Each wall is flat, endless, passes through zero and stands at right angles to its row. A trip goes straight from one point to another. Which walls does it cross, in order?

Walls:
(1): [4.3 4.4 1.4]
(2): [-1.6  0.9  1.8]
(3): [-7.2  4.2 -4.1]
(4): [ 5.1  4.1 -1.3]
(5): [1.5 0.0 2.1]
(6): [-2.6 -4.0  9.6]
(7): [6.9 1.0 4.4]
(8): [-4.9  7.7  0.0]
Trips:
[-7.2  3.2  2.5] to [-1.5  0.6  6.4] -> 5, 7, 1, 3
[-0.4 -2.9 -1.0] to [-3.0  0.3  0.5] -> 3, 2, 8

Walls:
(1): [ 3.9  4.5  3.9 -1.5 -3.1  2.3  1.2 -0.1 -2.3]
(2): [ 5.4  0.6 -1.3  0.8 -2.4 -0.5  2.0  6.2 -1.0]
(3): [-6.0  2.7 -0.2 -4.0  0.8 -2.7  1.6  3.4 -2.0]
(4): [ 2.3  4.4  1.7  3.7  0.6  0.3  0.3 -3.2  1.7]
(5): [ 0.1 -4.4 -0.9  1.7 -3.0  0.4 -3.3 -1.0 -1.0]
(6): [-0.7 -3.1  2.9 -7.4  3.1  6.4  1.6  0.3 -2.8]
(7): [-3.1 -0.6 -5.9 -1.7  3.3  5.6 -2.5  3.8 -0.3]
(8): [-5.7 -0.1 10.7 -1.4 -3.0 -3.1 -4.6  5.4  1.5]
Trips:
[-2.0  2.2  2.8  3.6 -0.7  1.4  0.2  2.7  2.0] to [ 0.9 -1.8 -0.7  0.4 -5.4 -1.1  1.4  5.0  0.8] -> 5, 4
[ 0.2  3.1  5.6 -1.9  5.4 -0.2  1.5  0.7  2.1] to [ 8.3 -4.3  2.7 -4.4  0.3  3.6 -1.9 -2.8 -1.5] -> 3, 2, 8, 5, 4

Walls:
(1): [-1.4 -3.5 -3.0  1.4 -1.6 -1.3 -0.9  6.1  3.6 -2.8  3.1 -5.2  1.3 -1.7
 -1.5  4.7  3.0 -5.0]
(2): [ 0.4  1.0 -0.4 -0.5 -5.1  1.6  3.5 -0.7 -4.1  0.8  2.3 -1.9 -1.6  6.7
  6.0 -3.8 -4.0  4.7]
(3): [ 1.2 -5.5  3.1 -0.2  0.5  3.6  1.1  1.3 -0.2  0.3 -2.9 -0.7 -1.9 -1.2
  3.9  3.1 -1.5  7.7]
(4): [ 1.9  0.8  0.4  4.9  3.3 -2.2  0.5  2.5 -4.5 -7.2  1.4 -4.4 -1.8  1.6
  0.7  6.7  2.1  3.5]
(5): [ 0.0 -1.4  6.5  3.9  4.0  2.7 -1.4 -2.8 -0.4  0.4 -3.0  3.1 -1.2  1.3
  1.9 -1.0 -5.0 -0.2]
(6): [-1.3  0.5  1.7 -1.7  3.4 -2.6 -7.4  4.2 -0.5  5.3  0.2 -2.8  2.4 -2.0
  3.9  1.8 -4.7  1.2]
(7): [ 0.4  1.3  1.3 -0.6  4.5  0.7  2.7  2.8  2.5 -1.6  1.8  8.2  1.7  0.2
  1.5  3.7  1.9  0.7]
(8): [ 4.7  1.5 -4.9  0.5 -7.1 -2.0 -0.3  0.6  5.3 -4.4 -0.8 -7.6  1.2  2.2
  0.4  4.3  7.3  2.1]
(9): [-4.1 -1.6 -7.2  1.0  2.1 -2.4  1.1  5.9 -0.5  4.2  0.8 -1.5 -3.8  3.2
  0.7 -5.1  0.8  5.5]
(10): [-3.7  1.2  2.2  7.1  1.6  0.8 -3.9 -5.2 -4.2  7.3  5.8 -2.0  4.3 -1.4
 -3.0  2.8  1.9 -4.7]
Trips:
[-4.3 -1.2  1.1 -0.4  1.5  0.9  2.2  2.1  2.4 -2.3 -3.2  3.2  2.5 -8.7
 -3.4  3.9  9.4  0.8] to [ 0.5  1.9 -5.0 -1.0  0.4  2.6 -1.5 -8.8  1.4  2.6  2.6 -4.6 -3.2  5.6
 -4.1 -2.2  4.8  8.9] -> 9, 1, 7, 2
[ 2.9 -4.3 -0.9 -2.6  4.0  3.6 -0.7  2.9  0.1  0.4 -2.0 -3.1  1.9  5.0
 -0.4  5.8 -2.4 -5.2] to [ 0.0  2.0  1.7  1.9 -0.5  2.0  3.8 -3.8  3.3  5.1 -1.9 -5.1  6.2  1.5
 -3.2 -4.5 -1.2 -0.4] -> 10, 7, 4, 3, 2, 1, 6
[-0.4 -7.1 -6.7  2.7 -2.2 -0.7  0.7 -0.7  3.9  0.4 -1.9 -4.1  1.3  8.4
  2.5  1.0  2.4 -0.6] to [-2.7 -7.8 -3.0 10.1 -0.5 -0.6 -0.6  5.6 -2.1 -7.1 -3.4 -2.3 -5.8  1.6
  3.6  1.5 -2.7  0.7] -> 5
